Every row gives one point. To make a cloud, some directions were put in groups of two or more. Within a group, all points are equally far from the middle, so they leave a hole (a ring in 2 directions, a hollow ball in 3). The other directions are filled evenly. Then the cloud was stretched, turned, moved and blurred a little. Count the holes, and give their numbers of directions, smallest first.
(in the rows, 128 means zero)

Cloud:
[[ 92 149]
 [175  87]
 [172 141]
 [ 76 115]
 [181 107]
 [ 99  70]
 [167 147]
 [ 76 113]
 [128  60]
 [119  61]
 [130 165]
 [121  61]
 [179  97]]
Holes: 1 (2)

Cloud (21 x 3):
[[128 147 150]
 [136 130 120]
 [204  96 171]
 [156 142 139]
 [124  92 201]
 [155  94  90]
 [170 180 163]
 [182 162 167]
 [165 117  67]
 [141  52 127]
 [171 135  85]
 [161 155  54]
 [152 179 168]
 [ 74 108 157]
 [102  59 127]
 [196 180 121]
 [122  73 130]
 [186 102 151]
 [173 131 191]
 [173 169 157]
 [175 145  60]]
Holes: 0

Cloud (27 x 4):
[[133 180 174 137]
 [ 54 162  96  94]
 [ 97  92 174 188]
 [186 155 129 149]
 [180 114 169 154]
 [126  82  78 135]
 [121  88 129 198]
 [137 111  88  59]
 [104 183 152  93]
 [ 83  79 146  98]
 [104 156  84 179]
 [137  95 184 109]
 [149  84 183 157]
 [ 68 174  77  89]
 [142 185 142 176]
 [102 133 132 207]
 [140 154  83  53]
 [164 181 146 164]
 [ 72 166  60 107]
 [101 112  83 176]
 [184 158 130 151]
 [110 181  98  58]
 [126 179  93 174]
 [ 73 101  67 113]
 [ 90 184 140  92]
 [181 165 113 145]
 [ 84  82 174 139]]
Holes: 2 (2, 2)

Cloud (53 x 6):
[[142 136 122 167 175 142]
 [102 148 114 157 214 165]
 [147 137  96 110 161 249]
 [109 200 125 179 146 113]
 [145  78 113 157 165 144]
 [ 67  71 122 124 131 158]
 [180 103 129  98 117 202]
 [ 77  94  75 111 204 165]
 [147 145  83  83  83 117]
 [ 65 196 141 110 131 130]
 [148 149 100  77 187 215]
 [134 105 113  97 157  89]
 [112 125  90 135 111 176]
 [138 120  65  96 110  72]
 [ 94 123 162  85 113 111]
 [152 225 133 154 151 164]
 [117 110  84  83 146 182]
 [ 56 155 113  86 116 141]
 [126 167 121 109 123 145]
 [133 160 108 129  71 158]
 [137 195 173 175 227 207]
 [109 131 149 141 167  89]
 [136  47 146 195 134 132]
 [ 92 180 139  93 220 194]
 [161  89 102 145 153 157]
 [170 125 113 129 149 213]
 [ 42 114 151  87 208 172]
 [116 122 128 146 231 138]
 [174 132 152  96  78 122]
 [ 99 200 197 127 120 203]
 [ 86 155  69 124 159 143]
 [172 184 134  72 127  87]
 [118 205  77  91 127 176]
 [205 174 122 143 176 149]
 [ 70  94 144 148 198 139]
 [128 139 113 120 211 115]
 [178 135  95 128 166 185]
 [172 138  94  98  73 110]
 [135 138 136 108 111  65]
 [ 99  65 173 153 134 130]
 [ 61 150  48 106 143 118]
 [103 177 126 138 136 106]
 [123 126 182 197 167 113]
 [ 90 130 115 160 145 168]
 [ 84 111 123 126 168 190]
 [109 195 138 123 190 170]
 [ 99 141  82 154 157 144]
 [144 197 125 151 175 191]
 [150 103 166 203 178  89]
 [124 154  99 146 137 104]
 [100  46 182 113 160  92]
 [106 209 139 170 175 126]
 [100  97 104 167 130 179]]
Holes: 0

Cloud, 78 rows:
[[114 155 140 189  60 190 160 144]
 [150 155 161 131 177 200 139 122]
 [156 131 120 102 219  92 103 142]
 [ 96 189 148 127 152 155 170 108]
 [191 157 110 194 175 111  73  61]
 [137 205  49  98 127 143 128 172]
 [174 147 136  98 170  97  98 104]
 [142 212 136 105 122 172 167 110]
 [102 175  96 108  94 137 101 186]
 [139 127  92 138 144 196 149 167]
 [ 91 147 164 144 202 178 121 181]
 [ 86 132 143 177 242 117 108 122]
 [166 130 133 129 152 215 112  94]
 [ 53 138 150 180  83 128 134  98]
 [182 153 109 174 120  68 140 127]
 [150 151 185 175 161 198 100 122]
 [ 73 219 130 114 160 176 123 156]
 [ 90 186 140 133 212 122 145 124]
 [ 46 158 108 157 130 202 123 141]
 [ 59 137  96  97 141 105 143 150]
 [ 73 137 106 185 197 113 131  86]
 [164 172 139 135 133 189 187  99]
 [191 122 152 150 134 145  63 130]
 [125 140  45 109 155 103 126 154]
 [ 73 142 181 173 215  87 127 139]
 [118 164  91 181 176  74 158 118]
 [130 179 189 140  80 185 122  98]
 [146  79 128 224 156 114 104 142]
 [230 143 108 211 175  79 102  90]
 [156 163 179 135 140 163  67 158]
 [182 115 162 125  46 180 136 121]
 [202 125  97 162 186 161 144 133]
 [181 157 134 145 189 178  76 115]
 [135  69 144 195 158 175  91 124]
 [ 68 174  95  68 121 164 129 109]
 [ 68 144 133 217 197 108  82 156]
 [153  97 131 145 161 207 148 131]
 [205 186 109 155 163 191 137 117]
 [107 104 105  97 115 117 112 144]
 [157 161 104 142 165 121 183 176]
 [189 165 112 166  71 220 123  86]
 [ 74 147 107  82 100 155  98 153]
 [137 161 102 101 184 152 127  77]
 [ 82 170 115  91 121 132  88 181]
 [ 49 110 128 203 179  93 124 124]
 [ 89 108  81 140 165 115  64  93]
 [107 164  97 156  96 102  87 149]
 [ 79 203  73 122 210 115 133 162]
 [ 90 121  90  74 124 159 102 137]
 [168  93 133 156 114 199  86 121]
 [ 39 137 157 162 162  91 141 144]
 [ 31 151 145 141 133 121 163 147]
 [171 107 122 151  84 181  93 142]
 [ 77  95 169 201 188 149 131 170]
 [133 182 153  98 106 165  85 108]
 [177 170 148 161  82 115 159 109]
 [100 210  70 108 144 136  69 173]
 [187  83 172 220 187 106 125 117]
 [108  93 150 158 144  83  86 145]
 [ 73  58 123 186 189 124 130 123]
 [ 92 152  69 120 202  93  99  97]
 [116 161 205 140 143 190 153 127]
 [ 86 191 152 107  96 176  95 123]
 [107  94  97 204 126  93 150 105]
 [203 200  63 132 183  72 108  97]
 [214 227 121 113 110 128 110 131]
 [107 184  95 123 114 144 189 147]
 [130 134  89 210 180  55 125 140]
 [165 106 156 205 169 152  78 160]
 [ 93 225  87 146 161 167 106 180]
 [196 110 113 156 188 168 140 114]
 [156 115 128 155 198 173  82 104]
 [140 129 106 142 112 132 201 132]
 [176  86 157 217  85 203 138 103]
 [190 182 177 186 103 150 102 104]
 [108  98 197 166 154  98 117 105]
 [173 135 197 154 148 127 173 138]
 [ 88 194 116 135  89 210 109 105]]
Holes: 2 (3, 4)
